Each point is reached from the start by the listed moves, each made 0, 1 or 2 times, or once backwards (-1), plus a little noise. Is the number of moves made odd or even? Then give how often each move was made.

Moves:
(1): [3.0 2.5 1.8]
(2): [-1.2  3.8 -2.3]
Start: [-1.1  2.5  0.9]
Points:
[2.5 1.2 5.0] => even (1, -1)
[-4.2  0.2 -0.9] => odd (-1, 0)
[-6.1  7.4 -5.5] => odd (-1, 2)
[ 3.7 11.6  2.1] => odd (2, 1)

Moves:
(1): [ 2.5 -1.4  1.2  0.4  0.5 -2.4 -0.2 -1.7  0.5  1.9  1.9 -0.4]
(2): [ 1.6  1.2  0.2 -1.9  1.4  1.5  3.6 -2.8  0.4 -0.2  0.8  0.8]
(3): [ 0.4  0.8  2.3  2.6 -1.9 -0.5 -1.0 -3.1 -1.0 -0.4 -1.0 -1.5]
(4): [ 1.8  0.3 -5.9  1.0  0.0  0.1 -1.9 -0.4  1.9 -0.9  1.6 -2.9]
(5): [-1.9  0.4  0.8 -1.7  5.0  1.5 -1.5  0.7 -0.7 -2.6  0.0 -0.8]
(6): [ 2.6 -2.7 -0.4 -0.7  0.4  2.5  0.3 -0.1  4.7 -1.8 -2.5  0.4]
(7): [-2.8  1.1 -1.9  5.0  0.9 -1.8  6.8  2.4  1.0 -0.4  0.3 -3.3]
(8): [ 1.0  4.5  3.6 -1.6  1.8  1.2  0.9  1.0  1.2 -0.8 -0.1  1.1]
(9): [-3.4  0.6  0.3 -3.8  2.2 -1.1 -1.8 -1.9  2.8 -2.4  1.9  2.1]
Start: [ 1.4  0.0  0.2  1.5  0.4 -2.5  1.3 -1.8 -0.4  0.9 -2.8 -6.0]
Points:
[  4.5  14.4  -5.4   6.1   8.8  -0.1   9.7   1.5  -1.0  -1.6   2.2 -15.5] => odd (0, 1, 0, 2, 1, -1, 1, 2, -1)
[ 15.4 -10.2   2.8  -2.5  -6.0   5.6   6.4  -9.4   3.3   4.2  -9.9   0.4] => odd (0, 2, 0, -1, -1, 2, -1, -1, -1)
[-4.5  6.3 -7.2 -1.9 10.7  1.8 10.3 -4.8  4.8 -7.7  1.0 -9.2] => odd (-1, 2, 0, 1, 1, 0, 1, 0, 1)
[-14.8   3.9   6.3   0.8  11.6  -6.4   1.7   3.4  -4.9  -4.1  -0.6  -7.0] => odd (0, -1, 0, -1, 2, -1, 1, 0, 1)
